Each row is a point. The ring and each string are closed loops that go straight from each point to the next, and from the last back to the first. Before rounding, they use only three directions, however many columns there are. How many times does the string pass through the ring? Passing back the other way cancels.

Ring, 10 rows:
0.007; -0.024; 0.001
0.008; -0.005; -0.018
0.003; 0.019; -0.031
-0.005; 0.039; -0.027
-0.017; 0.051; -0.004
-0.026; 0.038; 0.009
-0.031; 0.015; 0.012
-0.028; -0.016; 0.011
-0.016; -0.033; 0.013
-0.003; -0.035; 0.012
String (17 x 3):
-0.020; 0.006; 0.031
-0.012; 0.008; 0.014
-0.029; 0.000; -0.013
-0.044; 0.016; -0.005
-0.034; 0.049; 0.021
-0.028; 0.063; 0.009
-0.024; 0.045; -0.020
-0.012; 0.028; -0.006
-0.005; 0.046; 0.004
-0.004; 0.072; -0.003
-0.018; 0.070; -0.035
-0.021; 0.045; -0.023
-0.016; 0.025; -0.004
-0.015; 0.025; 0.009
-0.028; 0.010; -0.016
-0.045; 0.007; -0.006
-0.039; 0.002; 0.025
Times through: 0

Ring, 7 rows:
0.058; 0.003; 0.023; 0.017; -0.026; 0.007
0.049; 0.022; 0.001; 0.029; 0.001; -0.005
0.014; 0.016; -0.014; 0.018; 0.032; -0.006
-0.008; -0.001; -0.013; 0.005; 0.040; 0.000
-0.024; -0.037; 0.008; -0.019; 0.027; 0.017
-0.003; -0.046; 0.028; -0.022; -0.003; 0.025
0.030; -0.032; 0.036; -0.011; -0.026; 0.023
String, 18 rows:
-0.031; -0.024; -0.004; -0.027; 0.039; 0.016
-0.024; -0.034; 0.008; -0.033; 0.024; 0.022
-0.032; -0.054; 0.018; -0.033; 0.020; 0.026
-0.030; -0.069; 0.028; -0.027; 0.011; 0.028
0.000; -0.041; 0.023; -0.004; 0.004; 0.017
0.019; -0.020; 0.020; -0.007; -0.006; 0.016
0.039; -0.018; 0.034; -0.020; -0.032; 0.025
0.058; -0.019; 0.044; -0.008; -0.049; 0.024
0.066; -0.010; 0.038; 0.015; -0.043; 0.013
0.043; -0.008; 0.019; 0.030; -0.010; 0.001
0.032; -0.004; 0.011; 0.021; 0.001; 0.002
0.055; 0.022; 0.003; 0.045; 0.000; -0.011
0.060; 0.043; -0.008; 0.039; 0.005; -0.013
0.044; 0.037; -0.010; 0.018; 0.011; -0.005
0.024; 0.010; 0.000; 0.004; 0.011; 0.004
0.010; -0.009; 0.003; 0.010; 0.018; 0.004
-0.019; -0.007; -0.018; 0.015; 0.053; -0.005
-0.038; -0.017; -0.019; -0.004; 0.061; 0.003
Times through: 0
String (17 x 6):
0.015; -0.004; 0.002; 0.011; 0.016; 0.003
0.014; 0.007; -0.004; -0.001; 0.019; 0.005
-0.014; 0.001; -0.016; -0.006; 0.044; 0.003
-0.047; -0.027; -0.017; -0.005; 0.064; 0.004
-0.019; -0.031; 0.003; 0.000; 0.032; 0.008
0.005; -0.020; 0.011; -0.008; 0.010; 0.013
0.003; -0.028; 0.020; -0.030; -0.002; 0.025
0.004; -0.043; 0.034; -0.041; -0.016; 0.034
0.019; -0.025; 0.025; -0.016; -0.012; 0.021
0.017; -0.030; 0.024; 0.004; -0.005; 0.014
0.033; -0.030; 0.033; 0.009; -0.021; 0.015
0.077; -0.008; 0.045; 0.007; -0.057; 0.018
0.082; 0.011; 0.032; 0.021; -0.046; 0.007
0.064; 0.014; 0.014; 0.043; -0.016; -0.006
0.072; 0.036; 0.004; 0.036; -0.013; -0.008
0.045; 0.023; 0.001; 0.016; 0.001; -0.001
0.027; 0.007; 0.002; 0.008; 0.008; 0.004
Times through: 0

Ring, 6 rows:
0.016; 0.021; -0.063; -0.007; -0.016; 0.006; -0.021; 0.023; -0.025; -0.029; -0.016
0.031; 0.009; -0.030; -0.003; -0.036; -0.016; -0.006; 0.031; -0.011; -0.022; -0.023
0.013; -0.028; 0.012; -0.004; -0.007; -0.018; -0.004; -0.004; 0.002; 0.011; 0.024
-0.005; -0.038; 0.012; 0.001; 0.029; 0.006; -0.020; -0.038; 0.004; 0.024; 0.061
-0.002; -0.020; -0.010; 0.008; 0.030; 0.021; -0.031; -0.038; 0.001; 0.010; 0.055
0.004; 0.011; -0.053; 0.003; 0.013; 0.026; -0.035; -0.011; -0.016; -0.016; 0.020
String, 32 rows:
-0.003; -0.029; -0.006; -0.015; 0.009; -0.011; -0.009; -0.009; -0.011; 0.015; 0.031
0.009; -0.020; -0.004; -0.003; 0.000; -0.007; -0.012; -0.007; -0.003; 0.006; 0.025
-0.008; -0.032; -0.007; -0.015; 0.018; -0.006; -0.013; -0.017; -0.011; 0.019; 0.039
-0.023; -0.063; 0.024; -0.022; 0.037; -0.014; -0.007; -0.038; -0.005; 0.046; 0.069
-0.019; -0.069; 0.042; -0.011; 0.041; -0.011; -0.009; -0.051; 0.008; 0.051; 0.084
-0.022; -0.067; 0.036; -0.009; 0.048; -0.003; -0.015; -0.057; 0.007; 0.050; 0.089
-0.029; -0.068; 0.032; -0.010; 0.059; 0.005; -0.020; -0.066; 0.005; 0.053; 0.098
0.000; -0.037; 0.021; 0.013; 0.031; 0.013; -0.025; -0.048; 0.014; 0.024; 0.070
0.016; -0.013; 0.000; 0.017; 0.008; 0.014; -0.025; -0.025; 0.010; 0.001; 0.040
0.005; -0.013; -0.016; 0.002; 0.012; 0.009; -0.023; -0.017; -0.004; 0.002; 0.033
0.018; -0.003; -0.014; 0.016; 0.003; 0.015; -0.027; -0.016; 0.005; -0.007; 0.028
0.013; -0.004; -0.019; 0.012; 0.008; 0.017; -0.028; -0.018; 0.001; -0.006; 0.031
0.002; -0.010; -0.025; -0.002; 0.012; 0.010; -0.024; -0.014; -0.010; 0.000; 0.029
0.008; -0.002; -0.029; 0.005; 0.009; 0.016; -0.028; -0.013; -0.007; -0.007; 0.026
0.008; 0.000; -0.032; 0.003; 0.007; 0.014; -0.027; -0.010; -0.009; -0.008; 0.022
-0.013; -0.009; -0.045; -0.013; 0.027; 0.016; -0.029; -0.017; -0.023; 0.002; 0.034
-0.011; 0.004; -0.063; -0.011; 0.025; 0.025; -0.035; -0.013; -0.028; -0.009; 0.025
-0.001; 0.028; -0.086; -0.005; 0.013; 0.033; -0.041; 0.001; -0.032; -0.029; 0.005
-0.007; 0.008; -0.067; -0.015; 0.014; 0.017; -0.030; 0.001; -0.032; -0.014; 0.011
-0.007; -0.003; -0.050; -0.016; 0.012; 0.008; -0.023; -0.001; -0.027; -0.005; 0.016
0.018; 0.009; -0.039; 0.002; -0.010; 0.006; -0.021; 0.008; -0.012; -0.019; 0.001
0.035; 0.028; -0.048; 0.011; -0.031; 0.006; -0.021; 0.024; -0.009; -0.036; -0.021
0.035; 0.041; -0.074; -0.002; -0.043; 0.000; -0.017; 0.047; -0.025; -0.048; -0.047
0.014; 0.022; -0.071; -0.021; -0.027; -0.009; -0.012; 0.041; -0.036; -0.030; -0.034
0.009; 0.005; -0.048; -0.017; -0.015; -0.009; -0.011; 0.023; -0.026; -0.015; -0.012
0.003; -0.008; -0.032; -0.014; 0.000; -0.004; -0.015; 0.004; -0.018; -0.003; 0.011
0.015; 0.000; -0.036; -0.018; -0.024; -0.019; -0.004; 0.029; -0.022; -0.013; -0.016
0.040; 0.010; -0.024; -0.004; -0.052; -0.028; 0.003; 0.044; -0.009; -0.025; -0.036
0.053; 0.013; -0.009; 0.010; -0.060; -0.027; 0.002; 0.042; 0.004; -0.029; -0.035
0.048; 0.005; -0.001; 0.012; -0.051; -0.023; 0.000; 0.030; 0.008; -0.022; -0.022
0.038; -0.015; 0.016; 0.000; -0.044; -0.036; 0.009; 0.026; 0.007; -0.005; -0.011
0.013; -0.032; 0.013; -0.012; -0.013; -0.029; 0.003; 0.005; -0.002; 0.013; 0.016
Times through: 0
String, 27 rows:
-0.006; -0.057; 0.038; -0.007; 0.023; -0.014; -0.006; -0.036; 0.009; 0.039; 0.065
-0.027; -0.072; 0.038; -0.016; 0.049; -0.009; -0.011; -0.055; 0.003; 0.055; 0.089
-0.007; -0.055; 0.038; 0.005; 0.037; 0.003; -0.018; -0.054; 0.016; 0.039; 0.082
0.019; -0.016; 0.009; 0.019; 0.005; 0.010; -0.022; -0.025; 0.014; 0.003; 0.040
0.006; -0.016; -0.010; 0.004; 0.012; 0.009; -0.023; -0.021; -0.001; 0.005; 0.037
0.018; -0.003; -0.016; 0.010; -0.002; 0.008; -0.022; -0.009; 0.001; -0.007; 0.021
0.014; -0.006; -0.009; 0.023; 0.016; 0.027; -0.034; -0.033; 0.010; -0.003; 0.046
0.005; -0.003; -0.021; 0.025; 0.033; 0.043; -0.046; -0.046; 0.007; -0.003; 0.058
-0.011; -0.006; -0.040; 0.006; 0.041; 0.038; -0.044; -0.040; -0.011; 0.001; 0.054
-0.008; -0.008; -0.038; -0.006; 0.024; 0.018; -0.030; -0.020; -0.017; 0.001; 0.035
-0.010; -0.004; -0.048; -0.009; 0.026; 0.020; -0.032; -0.017; -0.022; -0.002; 0.032
-0.008; 0.010; -0.067; -0.008; 0.022; 0.027; -0.037; -0.010; -0.028; -0.014; 0.021
0.005; 0.028; -0.080; -0.002; 0.006; 0.028; -0.037; 0.005; -0.029; -0.030; 0.000
0.021; 0.031; -0.068; 0.005; -0.014; 0.019; -0.030; 0.016; -0.020; -0.036; -0.013
0.024; 0.011; -0.033; 0.008; -0.015; 0.007; -0.021; 0.007; -0.006; -0.021; 0.001
0.017; 0.010; -0.042; -0.001; -0.011; 0.005; -0.020; 0.011; -0.015; -0.019; -0.002
0.035; 0.027; -0.048; 0.007; -0.033; 0.002; -0.018; 0.028; -0.011; -0.036; -0.024
0.033; 0.034; -0.067; -0.008; -0.046; -0.010; -0.011; 0.051; -0.026; -0.043; -0.048
0.020; 0.016; -0.055; -0.018; -0.034; -0.017; -0.006; 0.042; -0.028; -0.026; -0.033
0.010; -0.002; -0.039; -0.020; -0.017; -0.016; -0.006; 0.024; -0.024; -0.010; -0.011
0.034; 0.008; -0.026; -0.007; -0.045; -0.026; 0.001; 0.040; -0.012; -0.023; -0.031
0.056; 0.015; -0.008; 0.013; -0.062; -0.025; 0.002; 0.042; 0.006; -0.031; -0.036
0.032; -0.001; -0.009; 0.006; -0.029; -0.013; -0.007; 0.015; 0.001; -0.013; -0.004
0.016; -0.009; -0.012; -0.001; -0.010; -0.006; -0.012; 0.002; -0.004; -0.004; 0.012
0.001; -0.020; -0.014; -0.011; 0.006; -0.006; -0.013; -0.007; -0.011; 0.008; 0.025
0.017; -0.015; -0.003; 0.002; -0.007; -0.006; -0.012; -0.004; 0.001; 0.001; 0.019
0.023; -0.020; 0.014; 0.009; -0.010; -0.009; -0.010; -0.008; 0.011; 0.005; 0.025
Times through: 0
